Every row gives one point. Two turns around zero, p and q, are shown by what they do to some points. Write where each new point lands after one turn and then the other. Backwards means that the second turn is done in reverse. Each puzzle has new turns, and all numbers are rounded.
In the rows, 100 means zero.

Turn p:
| 97 | 83 | -> | 97 | 83 |
| 121 | 162 | -> | 122 | 162 |
| 68 | 60 | -> | 68 | 60 |
| 114 |  95 | -> | 114 |  95 |
Turn q:
| 58 | 86 | -> |  68 | 131 |
| 126 | 113 | -> | 123 |  83 |
|  81 | 109 | -> |  99 | 121 |
| 72 | 70 | -> |  61 | 111 |
| 162 | 123 | -> | 149 |  55 |
Where do these land?
p, then q: |  79 | 117 | -> | 106 | 126 |
p, then q: |  69 | 137 | -> | 119 | 144 |
p, then q: | 153 |  67 | -> | 94 | 38 |
p, then q: | 99 | 78 | -> | 80 | 91 |

Turn p:
|  53 | 126 |  58 | -> |  33 | 104 |  88 |
| 79 | 39 | 88 | -> |  90 |  53 | 145 |
| 145 | 106 |  92 | -> | 130 |  88 |  67 |
| 110 | 111 | 107 | -> | 109 | 110 |  91 |
|  70 | 105 | 135 | -> |  95 | 133 | 132 |
| 144 | 113 | 120 | -> | 143 | 111 |  78 |
Turn q:
| 121 |  61 |  89 | -> | 122 |  74 |  70 |
| 113 |  67 |  84 | -> | 112 |  80 |  69 |
|  43 | 166 |  98 | -> |  38 | 149 | 137 |
| 134 | 114 | 109 | -> | 134 | 115 | 109 |
|  89 |  93 | 120 | -> |  94 |  83 | 116 |
Where do these land?
p, then q: | 79 | 96 | 82 | -> |  77 |  85 | 104 |
p, then q: | 126 |  72 | 116 | -> | 139 |  87 |  97 |
q, then p: | 120 | 129 |  79 | -> |  96 | 120 |  64 |
q, then p backwards: | 82 | 90 | 48 | -> | 102 | 144 |  65 |
q, then p: |  92 | 112 | 176 | -> | 153 | 128 | 149 |

Turn p:
| 110 | 114 | 113 | 108 | -> | 115 |  89 | 112 |  92 |
| 102 |  59 |  57 | 142 | -> | 108 |  99 |  63 | 162 |
| 120 | 126 | 133 | 151 | -> | 141 |  51 | 126 | 104 |
|  89 | 102 | 124 |  64 | -> |  77 | 104 | 102 |  62 |
|  98 | 100 |  46 | 133 | -> | 113 | 119 | 102 | 159 |
|  52 | 107 | 134 |  60 | -> |  43 |  94 | 118 |  62 |
| 129 |  92 |  93 |  42 | -> | 104 | 145 |  77 |  59 |
Turn q:
|  66 | 106 |  66 | 130 | -> |  85 |  89 | 102 | 154 |
| 123 |  76 |  86 | 111 | -> | 116 |  66 | 104 |  95 |
|  87 |  82 |  58 | 110 | -> |  98 |  68 |  83 | 132 |
|  50 |  93 | 164 |  95 | -> |  31 | 131 | 117 |  74 |
| 144 | 102 | 115 | 142 | -> | 131 |  86 | 152 |  90 |
| 123 | 148 | 131 |  46 | -> | 127 | 165 |  80 |  62 |
| 108 |  92 |  81 |  65 | -> | 112 |  95 |  62 |  90 |
Where do these land?
p, then q: |  83 |  81 | 118 | 107 | -> |  80 |  79 |  88 | 107 |
p, then q backwards: |  53 | 121 |  80 | 120 | -> |  67 | 106 | 103 | 148 |
q, then p backwards: |  94 |  89 |  97 | 137 | -> |  76 | 118 | 105 | 125 |
p, then q backwards: | 118 | 164 | 109 |  77 | -> | 142 | 119 | 149 | 121 |
p, then q: | 153 |  44 |  95 |  60 | -> | 156 | 100 |  45 | 138 |

Turn p:
|  81 | 122 |  92 | 128 |  96 |  59 | -> | 124 | 101 |  88 | 120 | 114 |  55 |
| 105 | 120 |  95 | 106 |  77 | 134 | -> |  82 | 124 |  88 |  97 |  66 |  99 |
|  47 | 117 | 133 |  63 |  79 |  44 | -> |  73 |  43 | 114 | 150 | 117 |  54 |
| 140 |  69 |  54 |  90 |  87 | 119 | -> | 114 |  93 |  58 |  66 |  84 | 144 |
|  51 |  55 | 151 | 142 | 148 |  99 | -> | 146 |  99 | 194 | 108 | 110 |  95 |
| 128 | 130 |  69 |  65 | 110 | 135 | -> |  66 | 129 |  62 | 106 | 101 | 141 |
| 149 |  87 | 105 | 106 | 104 | 111 | -> |  96 | 112 |  94 |  52 | 109 | 115 |
Turn q:
| 109 |  46 | 103 | 135 |  52 | 118 | -> | 127 |  63 |  51 | 127 |  60 |  89 |
|  94 |  91 |  94 |  87 |  99 | 100 | -> |  96 |  96 |  98 |  90 |  93 | 112 |
|  84 | 132 |  83 | 126 | 118 | 114 | -> | 103 | 110 |  90 | 106 | 150 | 101 |
| 100 |  75 |  66 |  64 | 123 |  99 | -> |  96 |  73 | 113 |  57 |  98 | 128 |
|  72 | 129 | 139 | 123 |  70 | 165 | -> |  63 | 109 |  62 | 175 | 117 | 108 |
| 156 |  62 | 110 | 136 |  79 |  38 | -> | 161 |  93 | 112 |  90 |  50 |  39 |
| 119 | 155 | 136 | 108 | 146 | 134 | -> |  58 | 105 | 137 | 135 | 153 |  72 |
| 96 | 99 | 65 | 55 | 83 | 87 | -> | 113 | 104 | 117 |  78 |  83 | 150 |
|  70 | 110 | 104 |  67 | 130 |  45 | -> |  82 | 146 | 118 |  43 |  95 | 101 |
Where do these land?
p, then q: | 112 | 156 |  65 |  82 |  89 | 125 | -> | 131 | 123 |  75 | 103 | 147 | 135 |
p, then q: |  86 |  77 | 145 | 121 | 116 | 122 | -> |  64 | 120 | 113 | 128 |  72 |  78 |
q, then p: | 121 |  58 | 105 | 132 | 103 |  83 | -> | 112 |  57 |  72 |  78 | 116 |  95 |
q, then p: | 135 |  82 | 151 | 103 |  74 |  44 | -> | 77 | 67 | 72 | 80 | 97 | 28 |
q, then p backwards: |  91 | 131 |  53 |  62 |  33 |  93 | -> |  86 |  66 |  51 | 103 | 148 | 157 |
q, then p backwards: |  77 |  82 | 121 | 149 | 137 |  91 | -> | 132 | 136 | 105 | 113 |  73 |  57 |
p, then q: | 100 |  81 | 110 |  96 | 137 | 136 | -> |  62 |  95 | 104 | 140 | 110 |  98 |
p, then q backwards: |  76 | 132 |  51 |  55 | 111 | 106 | -> |  72 | 114 | 111 | 111 |  55 | 154 |

Turn p:
|  64 | 118 |  78 |  89 | 121 |  99 |  80 |  59 | -> | 151 |  91 |  72 |  88 | 111 | 124 | 119 | 110 |
| 101 |  45 | 100 |  79 | 112 |  84 |  76 | 134 | -> |  75 |  42 | 107 | 124 |  74 |  94 | 116 |  94 |
| 101 | 105 | 117 |  82 | 112 |  53 |  77 |  28 | -> | 169 |  78 |  85 |  58 |  82 |  74 |  99 |  79 |
| 122 | 107 |  82 | 112 |  46 | 107 | 119 | 141 | -> |  50 | 115 | 126 | 102 | 133 |  76 |  89 | 128 |
|  97 | 110 | 114 | 139 |  83 | 108 | 150 | 146 | -> |  56 | 147 |  96 | 134 | 100 |  87 |  69 | 117 |
| 102 | 139 | 116 |  70 | 123 | 101 |  85 |  87 | -> | 117 | 109 |  78 |  82 | 114 | 106 | 121 |  58 |
| 102 |  93 | 120 | 111 | 110 | 103 |  47 |  68 | -> | 141 |  68 | 114 |  95 | 104 | 118 |  80 |  70 |
|  85 |  88 | 113 |  79 |  93 | 125 | 108 |  76 | -> |  95 |  95 |  86 |  68 |  86 | 127 |  91 | 103 |
| 138 | 118 |  73 | 138 |  96 | 128 | 155 | 125 | -> |  71 | 170 | 140 | 118 | 103 |  98 | 105 | 126 |
|  93 | 137 |  80 | 140 |  81 | 109 | 141 | 133 | -> |  79 | 156 |  98 | 129 | 130 |  90 |  89 | 133 |
|  96 |  40 | 107 |  62 | 123 |  83 |  62 | 104 | -> |  97 |  27 | 100 | 103 |  63 | 105 | 121 |  83 |
Turn q:
| 113 | 123 | 119 | 125 |  76 |  60 | 103 |  92 | -> |  58 | 107 | 102 |  76 |  93 |  96 |  66 |  80 |
| 113 |  79 |  94 |  88 | 114 |  89 |  75 | 125 | -> | 118 |  96 | 109 | 138 |  93 | 107 |  84 |  89 |
|  73 | 117 |  92 | 112 | 116 | 126 |  95 | 134 | -> | 103 | 119 |  76 | 117 | 114 | 131 | 130 |  93 |
| 107 |  78 |  82 | 130 |  97 |  85 | 128 |  86 | -> | 117 | 116 |  89 |  76 | 117 |  70 |  77 |  92 |
| 117 | 135 |  69 |  70 | 148 |  82 |  68 | 111 | -> | 123 |  84 |  73 | 121 |  48 | 146 |  82 | 106 |
|  24 |  50 | 150 | 117 |  85 | 112 | 119 |  48 | -> |  85 |  67 | 109 |  71 | 135 |  29 | 167 |  61 |
| 120 | 116 |  80 | 108 |  60 |  84 | 123 |  59 | -> |  77 | 102 |  90 |  60 |  98 |  72 |  68 | 134 |
|  85 |  54 | 165 | 127 | 101 | 145 | 126 |  63 | -> | 106 | 116 | 152 |  66 | 118 |  51 | 162 |  75 |
| 141 | 129 |  63 |  75 | 120 | 115 |  51 | 131 | -> | 114 | 116 |  91 | 150 |  56 | 144 |  82 | 135 |
|  96 |  94 |  97 |  86 |  76 | 117 |  89 | 125 | -> |  89 | 101 | 109 | 130 | 120 | 106 | 105 | 117 |
| 112 | 125 |  90 |  63 | 108 |  84 | 122 | 125 | -> | 109 |  78 | 101 |  93 | 107 | 147 |  76 | 115 |
Where do these land?
p, then q: | 138 |  92 | 133 |  85 |  60 |  94 | 104 |  67 | -> |  82 |  39 | 123 | 119 |  76 |  97 |  97 | 104 |
p, then q: |  94 | 140 | 118 | 125 | 119 |  86 | 106 |  74 | -> |  93 | 117 |  93 |  89 |  55 | 111 |  73 | 122 |
p, then q: |  82 |  92 |  78 | 126 |  92 | 139 |  70 |  65 | -> | 122 | 131 | 142 | 128 |  88 | 118 | 125 | 111 |
q, then p: | 120 | 106 |  92 | 118 | 107 |  66 |  48 | 136 | -> | 141 |  98 | 119 | 103 | 143 | 119 |  60 | 116 |
q, then p: | 127 |  92 |  86 | 139 | 130 |  93 | 124 |  80 | -> | 109 |  99 | 111 |  62 | 130 |  74 | 127 |  77 |
q, then p backwards: |  54 | 122 | 106 |  83 | 132 |  75 |  63 |  68 | -> |  80 |  61 | 123 |  49 | 135 |  78 |  90 | 111 |
p, then q: |  64 | 110 | 146 |  69 | 132 | 140 | 130 | 126 | -> |  92 | 105 |  39 |  93 | 109 |  80 | 137 | 154 |
q, then p: |  77 |  83 |  91 | 107 |  59 |  97 |  86 | 148 | -> | 142 | 114 |  94 | 150 |  92 | 122 |  97 | 102 |
p, then q: | 113 |  98 |  57 |  57 | 116 |  91 | 118 |  72 | -> | 110 |  80 | 124 |  72 | 141 | 127 |  78 | 124 |
p, then q: | 136 |  95 | 104 | 132 |  46 | 138 | 135 | 138 | -> |  56 |  78 |  83 | 120 |  92 | 133 | 152 |  52 |
p, then q: |  96 |  68 |  89 |  60 | 108 |  82 | 117 | 125 | -> |  99 |  83 |  85 |  94 | 156 |  82 |  90 |  97 |

Turn p:
| 119 | 150 |  97 |  73 |  67 |  94 |  73 |  76 | 117 | -> |  97 | 117 |  45 | 111 | 105 |  98 |  79 |  55 |  81 |
|  94 | 113 |  79 |  76 | 137 | 119 | 107 |  95 |  94 | -> |  70 | 103 |  86 |  73 |  77 |  94 | 126 | 104 | 101 |
|  47 |  97 |  70 |  70 |  64 |  72 | 144 | 123 |  74 | -> |  72 |  80 | 128 | 157 |  59 |  74 | 104 | 113 |  54 |
|  83 |  78 | 110 | 114 |  77 | 101 |  90 |  69 | 137 | -> |  93 | 108 | 108 | 119 | 129 | 150 |  88 |  94 |  97 |
| 129 | 127 |  73 |  98 | 106 |  53 | 131 | 134 |  95 | -> |  93 |  96 |  80 | 129 |  80 |  40 |  84 | 119 | 128 |
| 133 | 100 | 151 | 102 | 136 | 142 | 122 | 118 | 116 | -> | 101 | 134 | 137 |  43 | 107 |  86 |  92 |  82 | 138 |
|  88 | 106 | 138 | 113 | 154 |  65 |  71 | 102 |  96 | -> | 110 | 124 |  90 |  73 | 150 |  78 | 116 | 145 |  91 |
| 119 |  95 | 120 | 114 |  80 | 145 | 125 |  50 |  84 | -> | 126 | 128 | 119 | 103 |  83 | 136 | 129 |  54 | 119 |
| 97 | 68 | 68 | 88 | 74 | 74 | 65 | 96 | 83 | -> | 107 |  43 |  82 | 127 | 116 | 108 | 109 | 100 |  81 |
|  91 |  66 |  92 | 151 | 105 | 135 |  72 | 137 | 104 | -> | 130 |  66 | 124 |  64 |  94 | 136 |  73 | 135 | 109 |
Turn q:
| 140 |  62 | 111 |  83 |  90 | 111 | 131 |  74 | 119 | -> | 121 | 111 |  60 | 119 |  72 | 100 | 126 |  62 | 115 |
|  90 |  98 |  64 | 140 | 128 |  54 |  97 | 103 |  82 | -> | 100 |  76 | 129 | 138 | 106 |  80 |  68 | 109 |  57 |
|  89 | 108 |  99 | 125 |  91 | 106 | 147 |  61 | 127 | -> |  84 | 154 |  94 | 133 |  71 |  90 | 109 | 104 |  94 |
|  87 |  68 | 135 | 102 |  99 | 136 | 115 |  43 | 117 | -> |  93 | 149 | 100 | 121 |  78 | 122 | 101 |  58 | 143 |
|  72 | 113 |  91 |  87 | 138 |  44 | 104 | 125 |  77 | -> | 106 |  87 | 127 | 103 | 156 |  62 |  88 |  99 |  64 |
| 133 | 126 |  86 |  49 | 106 | 148 |  64 | 103 |  93 | -> | 128 |  94 |  55 |  41 | 104 | 120 |  71 | 112 | 123 |
|  98 | 111 |  74 |  65 |  69 | 116 |  45 | 144 | 105 | -> |  84 |  48 |  75 |  59 | 121 | 109 |  94 | 139 | 130 |
| 117 | 102 | 109 | 100 |  95 | 127 |  74 | 161 | 121 | -> | 126 |  66 | 108 |  73 |  97 | 112 | 128 | 140 | 129 |
|  88 | 130 | 124 | 117 |  91 |  65 |  74 | 104 |  89 | -> |  71 |  88 | 140 |  72 |  97 |  82 |  96 |  98 |  83 |
|  87 |  83 | 109 | 133 |  93 |  94 | 148 |  82 |  71 | -> |  88 | 127 | 114 | 138 |  96 | 123 | 118 |  79 |  64 |
Where do these land?
q, then p backwards: |  65 |  72 | 106 |  81 |  89 | 119 |  49 | 114 | 117 | -> | 139 |  54 |  84 | 111 | 121 |  99 | 107 | 103 | 138 |
q, then p: | 134 | 122 |  85 | 103 |  93 |  86 | 117 | 111 | 139 | -> | 104 |  75 |  99 | 143 |  90 |  67 |  82 | 103 | 106 |
q, then p: |  77 |  94 |  59 |  56 | 110 | 122 |  79 | 123 |  57 | -> |  77 |  65 |  87 |  34 |  98 | 110 | 123 | 123 | 115 |
p, then q: | 117 |  81 |  53 |  92 | 125 |  68 | 112 |  73 | 113 | -> |  98 | 111 | 108 | 159 | 106 |  90 | 112 | 139 | 114 |
q, then p: |  58 | 176 | 174 | 140 |  65 | 136 |  40 |  91 |  90 | -> |  56 | 140 | 140 |  65 | 117 |  82 |  68 |  44 |   1 |
p, then q: | 128 | 113 | 136 |  92 | 103 |  74 | 120 |  89 |  88 | -> | 106 | 117 | 113 |  98 |  82 |  55 |  90 |  96 |  74 |
q, then p: | 140 |  83 |  74 | 118 |  83 |  96 | 131 |  77 |  75 | -> | 140 |  78 |  93 | 122 |  60 | 125 | 120 |  93 | 100 |
q, then p: |  77 | 106 |  99 |  86 | 120 | 124 | 117 |  95 | 144 | -> |  88 | 122 |  73 |  98 |  98 |  83 |  58 | 116 | 116 |
q, then p: | 129 |  81 | 113 | 114 |  96 | 106 | 111 |  92 |  94 | -> | 115 | 103 | 104 | 117 |  86 | 117 | 105 |  74 | 112 |
p, then q: |  74 |  82 | 110 | 113 | 136 | 102 |  78 | 143 |  60 | -> | 128 |  68 |  90 |  84 | 137 |  98 | 146 |  75 |  87 |
q, then p: | 100 |  90 |  90 | 106 |  78 |  66 | 146 |  92 | 122 | -> | 117 | 114 | 102 | 146 |  77 |  95 | 107 | 136 | 104 |
